Each row is a point. Each copy is the shape, with its points in the same order, stretched, turned, moved and blurred by noise. Is it also mirrored, or only turned?

Shape (6 x 2):
[[-21 -20]
 [ -1   6]
 [-15  -1]
 [ 23   8]
 [ 57 -13]
 [ 18  26]]
Copy 1 (6 x 2):
[[ -7 -22]
 [ 10  -1]
 [ -1 -10]
 [ 30   2]
 [ 53 -22]
 [ 31  15]]
Copy 1 is: only turned
Copy 2 (6 x 2):
[[  1  27]
 [ -8  -2]
 [ -1   6]
 [-27  -7]
 [-60  11]
 [-17 -28]]
Copy 2 is: only turned
Copy 3 (6 x 2):
[[ -9  26]
 [-17   4]
 [-15  18]
 [ -6 -27]
 [ 22 -59]
 [-20 -23]]
Copy 3 is: mirrored

Shape (6 x 3):
[[ -8  -5  -4]
 [-36   0 -25]
 [ 22  -1  10]
 [-16 -27  33]
 [ 15 -16 -23]
 [  1   3  29]]
Copy 1 (6 x 3):
[[ 11   8  -3]
 [ 15  40  11]
 [ -1 -15 -25]
 [ 60  -2   4]
 [  4   7 -34]
 [ 13 -17   3]]
Copy 1 is: mirrored
Copy 2 (6 x 3):
[[  4   0  -2]
 [ 28  -7   3]
 [-20   2   2]
 [  0  17 -27]
 [ -9 -22   0]
 [-10  20  -4]]
Copy 2 is: only turned
Copy 3 (6 x 3):
[[ 15  -6  -1]
 [  6 -33 -12]
 [ 15  19   6]
 [ 34 -11  22]
 [ 25  24 -22]
 [ 10  -5  25]]
Copy 3 is: only turned

Shape (8 x 3):
[[-15 -19 -12]
 [ 28  29  24]
 [-23  13  34]
 [ 24  15 -10]
 [-23 -20   1]
 [ 10   9 -12]
 [ 10   8  -9]
 [ 12  21 -18]]
Copy 1 (8 x 3):
[[ 10 -26  -5]
 [-58  42  -2]
 [  3  37 -31]
 [-40  18  32]
 [ 17 -20 -12]
 [-20   6  23]
 [-19   7  22]
 [-25  20  37]]
Copy 1 is: only turned
Copy 2 (8 x 3):
[[  1   5 -32]
 [ 31 -28  60]
 [-30 -36  22]
 [ 42  10  26]
 [-12  -8 -27]
 [ 28   9  11]
 [ 27   6  12]
 [ 32  23  23]]
Copy 2 is: only turned
Copy 3 (8 x 3):
[[  2 -16  12]
 [ -9   5 -37]
 [-14  26  -6]
 [  9 -11 -24]
 [ -4  -7  15]
 [ 10  -9 -14]
 [  7 -11 -14]
 [ 16  -3 -22]]
Copy 3 is: mirrored

Shape (8 x 4):
[[-17  40 -17  30]
 [  7  15  35 -22]
 [ 15 -27  -8  38]
 [ 23  23 -31  27]
 [ -2  27 -29 -16]
 [ 28   9  11  -3]
 [-16 -29 -32   3]
 [-19   3 -46  35]]
Copy 1 (8 x 4):
[[ 12  -6 -23 -43]
 [-46  -2   5   5]
 [ 28  25 -11  20]
 [ 28 -17 -40   3]
 [  6 -28   9 -15]
 [-10  -9 -21  17]
 [ 29   8  42   5]
 [ 42   5   8 -25]]
Copy 1 is: mirrored
Copy 2 (8 x 4):
[[ 13 -54 -31   9]
 [-20  -9  36 -39]
 [-11  24  -5  40]
 [-19 -27 -60  17]
 [ 15 -21 -28 -27]
 [-35  -7  -5 -14]
 [ 44  41   0   6]
 [ 39  -9 -36  35]]
Copy 2 is: only turned
Copy 3 (8 x 4):
[[  5  12  42 -12]
 [-26   6 -14 -31]
 [-11 -29  15  26]
 [ -3  20  35  20]
 [ 26  29  13  -7]
 [-24  12  -1   0]
 [ 38 -20   2  14]
 [ 32  -6  37  18]]
Copy 3 is: mirrored

Shape (10 x 4):
[[  5  -7   2   7]
 [-12  -9   0   5]
 [  4  42   4  -2]
 [  6   5  -1   0]
 [  5  -2   5  -1]
 [ -2 -12  12   1]
 [  6  -6   1   6]
 [  1 -11   0   3]
 [  5  -5   5   4]
 [  2 -12  -1  -7]]
Copy 1 (10 x 4):
[[  1   4  -6  11]
 [ 19   0 -15  -8]
 [-60   1  10 -20]
 [-14  -2   2  -1]
 [ -3   2   7   6]
 [ 17   8   1   6]
 [  0   3  -4   9]
 [ 10   0  -5   6]
 [ -2   4   0   8]
 [ 13  -3   8   7]]
Copy 1 is: mirrored
Copy 2 (10 x 4):
[[-12   1  -1  -4]
 [  4   4 -20   4]
 [  0 -36  25  11]
 [ -7  -5   7   2]
 [ -2   0   5  -6]
 [  5   5  -8 -14]
 [-11   3  -2  -1]
 [ -8   5  -4  -3]
 [ -7   1   0  -6]
 [ -1  10   2  -8]]
Copy 2 is: mirrored
Copy 3 (10 x 4):
[[ -2 -15  -4  -2]
 [  5  -2  11  -9]
 [  4  35  -6  10]
 [  1  -5  -1   5]
 [ -6 -12   0   3]
 [-10 -17   3  -5]
 [ -2 -16  -4  -1]
 [ -2 -16   3  -3]
 [ -5 -14  -4   0]
 [ -6 -21   7   2]]
Copy 3 is: only turned
Copy 4 (10 x 4):
[[ 13  -2   6   8]
 [ 16   8   6  -2]
 [-32   4 -54 -18]
 [ -5  -3  -4   1]
 [  5   5   3   3]
 [ 15  14  11   5]
 [ 12  -2   8   8]
 [ 11   1  12   3]
 [  8   3   2   5]
 [  2   0  19   1]]
Copy 4 is: mirrored

Shape (11 x 6):
[[ 21 -19 -15  42  -1  -5]
 [ 19   7  60 -35  -8  26]
 [-11  23 -23 -14  19 -24]
 [-48  21 -17   1 -13 -17]
 [-14 -28  38   4   3 -23]
 [ -6  -5   3   2  11 -13]
 [  5   1  -3  24   0  12]
 [ -5 -30 -23  -3  -3  -5]
 [ 11  18 -19 -11 -39  13]
 [ 20 -13 -12  -5   9 -30]
 [-16   5   1  11 -38  16]]
Copy 1 (11 x 6):
[[-39  32  26 -11 -27   8]
 [ 14 -44  20 -37   5  -1]
 [ 17  30 -29  13  -7 -34]
 [  1  -2 -11  58  12 -29]
 [-13 -20   9   1 -49 -23]
 [ -1  13   2   3 -22 -19]
 [-15  19  32   6  -2   5]
 [ -6   7 -16  13 -34  26]
 [-11 -17  -8   2  31  26]
 [-13  18 -26 -19 -39 -11]
 [-21 -29  19  28  25  20]]
Copy 1 is: only turned
Copy 2 (11 x 6):
[[-12 -35  11  35  13  17]
 [  3  27  19 -17   5  55]
 [-13  22 -14  -7 -16 -14]
 [ 12  -7 -21 -16  15 -35]
 [-25 -44  12 -37   4  26]
 [-16  -8   2 -11  -4   1]
 [ 18 -11   3  22   9   3]
 [-35 -10  24  -5  22 -17]
 [ -4  31  -1  23  49   8]
 [-56   3   9  -6   7  19]
 [ 20 -10  -2   8  45   4]]
Copy 2 is: mirrored

Shape (10 x 6):
[[-20  12 -12   4 -21  10]
 [-21  17  21 -21  22  11]
 [ 31  -8 -14  -4 -16  24]
 [  1 -21  24  15  14 -22]
 [  8  22 -26 -12   8 -16]
 [ 15  -8 -19  -7 -12   1]
 [ 10 -24 -12  27   1   6]
 [-15 -29  22 -16  19   9]
 [-22 -24  16   9 -10  -4]
 [ -6  -7   0  14  19  12]]
Copy 1 (10 x 6):
[[ -5  14  14  21   8  -6]
 [-11 -14 -16  12 -33  37]
 [-24  -5  10  -7  27 -22]
 [ 25 -18  11 -31   2  28]
 [ -4  16 -47  13  12  -3]
 [ -9   8  -1  -9  24 -22]
 [  5   2  27 -32  34   3]
 [ -6 -14  17 -33 -21  22]
 [ 15  -3  38 -22  -1   8]
 [ -2  -3  11 -18   8  28]]
Copy 1 is: only turned
Copy 2 (10 x 6):
[[ 12  20 -25 -23   2 -11]
 [ 20   0 -29   0 -22   8]
 [-19  30 -11   0 -12 -33]
 [ -2 -26  11  18   3  -4]
 [-23  41   5 -20 -11  17]
 [-17  32  -8  -1   0 -14]
 [-29   1  -1  -2   5 -21]
 [  5 -15 -33  25  -9  -1]
 [ 16 -15 -18  11  13 -18]
 [-15  -7 -12  -5 -10  -7]]
Copy 2 is: only turned
Copy 3 (10 x 6):
[[-21  12   6  13 -11  26]
 [  9 -18   0  28 -11  -6]
 [ -8 -12  30 -30  22  -1]
 [ -1  13 -20  -8 -14 -51]
 [-30  20  34  45  23   7]
 [-27   3  13  -7  18  -2]
 [ -1  26  -8 -22  14  -9]
 [ 11 -20 -43  -9  -7 -30]
 [-11   1 -35 -14 -22 -22]
 [ 16  15 -11   3   4  -5]]
Copy 3 is: only turned
Copy 4 (10 x 6):
[[  2  25  23  14  -8   4]
 [ 35 -11  60  -2   3 -28]
 [-38  16 -28  24  19 -19]
 [ 42  10 -18 -14  22  23]
 [-13 -15  -8 -28 -23  -6]
 [-22  16 -19 -10   5  -7]
 [ 13  24 -47  12  12  -5]
 [ 39   8  30  -8  32 -24]
 [ 34  37  14  -2  21  13]
 [ 38   4  -7  10   4 -23]]
Copy 4 is: mirrored

Shape (12 x 8):
[[-18  20 -27  17 -19 -15 -12  -8]
 [  5   6   7  12  -7  -4 -14 -14]
 [-19 -17   6 -16  28  20  -3  -9]
 [-12   1   4 -15  -4 -23  34  24]
 [ 11  -5 -35  20 -17  14  -2   5]
 [ -3 -13  -6  -6  24  20  -2  16]
 [ 15 -12  -5   2  14  -7  -5 -23]
 [  0  14 -34 -11  26  27  15  -8]
 [ -7  -4  -9  20 -23  14  28 -17]
 [-11 -15  14 -19 -18  16 -15  25]
 [-16  -7   2  -8   0 -16  19  -8]
 [  6  21 -10  26  19 -18  -6  -2]]
Copy 1 (12 x 8):
[[  5   8 -31 -45   1  27 -12 -22]
 [  0  -1 -20 -21   9   2  12   7]
 [-15 -22  26  31  15 -10 -15  10]
 [  2  19 -11  24 -21   0 -21  -8]
 [  2 -18 -11 -21  -7  25  24 -13]
 [-15 -31  16  22  -9  -3 -10   5]
 [ 20 -12   4   0   6   2  27  23]
 [-15  -9  27  -4  -7  30 -12   2]
 [ -1  11   2  -8  10   7  26 -14]
 [-34 -20 -18  29   6   0 -24 -11]
 [ 12  10  -1  17   3  -2  -5   1]
 [ 17   0 -14 -36 -16   4   3   6]]
Copy 1 is: only turned
Copy 2 (12 x 8):
[[ 22 -11   9   5  20 -13  21  16]
 [  5  -7   0   5  -4   7   4  19]
 [-37  12  -2  -3  10 -23  17   3]
 [ 25  16  -5 -15   8   5 -20  -6]
 [  3 -28  16  -4   2   3  10 -11]
 [-20 -11  -9 -12  10 -12  -9  -9]
 [-10  -2  -8  -5 -13  -5  23   8]
 [-13   3  -8   6  24 -28  35 -22]
 [ -4   9  35  12   0  -4  27 -13]
 [ -8 -14   4 -15  12  24 -23  14]
 [  7  22   5  -5  -1  -9   9   4]
 [ 20 -14 -21   8  -3 -15  -5   9]]
Copy 2 is: only turned
Copy 3 (12 x 8):
[[-20 -13  42  11  22 -31  -7 -20]
 [  4 -11   5  12  -6 -25   1  -3]
 [ 34  -9  20  38   0  26  10  18]
 [-13 -10  34 -30  34  13  14  18]
 [ -8  22  33   1  -1  -6   1 -26]
 [ 25  18  17  17  18  27   3   2]
 [ 37 -10   7   9  -3  -4  16 -16]
 [ 57   9  60  -9   2  22 -21 -13]
 [ -6   4  46  -8 -31 -10  15   4]
 [-42  -5   0  12   2  26  -8  24]
 [  0 -25  30  -2  11   4  25  10]
 [ 32   8  23   9  36 -33   2 -19]]
Copy 3 is: only turned

Shape (13 x 8):
[[ 11 -18  -7   3  -2  12  -3  -5]
 [ -6   2 -17   6  53  25  -3 -19]
 [ 12  15   3   8  12  14  18   4]
 [ 37 -55   2  -1  14  11   8  -5]
 [ 38   4 -44  25  18   8 -15   4]
 [-17  -2 -40   7  32  16  31 -20]
 [ 11  43  17  -4   9 -12 -15 -23]
 [ -4 -27   0  -5  -6   2 -10  41]
 [ 24  12  -2   5 -20  17  18  12]
 [ -3  -9   2  39   2 -16 -10  60]
 [-41  -5  21  -6  -7  10 -15  12]
 [-17 -25  42  24   1 -14  12 -14]
 [-23  12 -52 -16   8  -1  24  26]]
Copy 1 (13 x 8):
[[ 12  10   1 -24   1  -6  22 -13]
 [ 14 -42 -23 -22  26 -46   6 -41]
 [-18   8  -5   8  17 -24  20 -19]
 [ 36  24  33  -7   3   5  59 -42]
 [ -7 -10 -38 -12 -36   7  48 -32]
 [ -6 -40  -4 -19  36   6 -20 -46]
 [ 18 -11 -27  31   5 -48  -8  24]
 [-24  -1  34 -28 -14 -10  44  -5]
 [-27  34  -4  -1   8   6  34  -4]
 [-60   7  27 -12 -58 -27  33 -22]
 [ -8  -7  14 -43  13 -53 -14  16]
 [ 22  23  39   1   4 -49 -30 -23]
 [-49 -54   8 -10  14  31  -2 -11]]
Copy 1 is: mirrored
Copy 2 (13 x 8):
[[  5 -10 -32  -7  -3   4 -12  -6]
 [  2  22  -2 -33 -14  25 -30 -50]
 [ 15  16 -14   2  14  -3  -8 -18]
 [ 13 -20 -59   1 -17   4 -53 -27]
 [ 33   4 -56 -29 -29 -19   1 -13]
 [-32  32 -21 -29   2   4 -27 -28]
 [ 34  -1  27  -9   6 -15   1   8]
 [ 17   3 -40  14 -15  33  10   2]
 [ 27  -5 -39   8  33 -17   5   4]
 [ 13  10 -35  34 -38   4  34  -6]
 [ -6  -4  13  14  10  36  18  -7]
 [-33 -18  16  39 -12  -1 -18 -23]
 [ -1  45 -36 -25   7  13  10  13]]
Copy 2 is: only turned
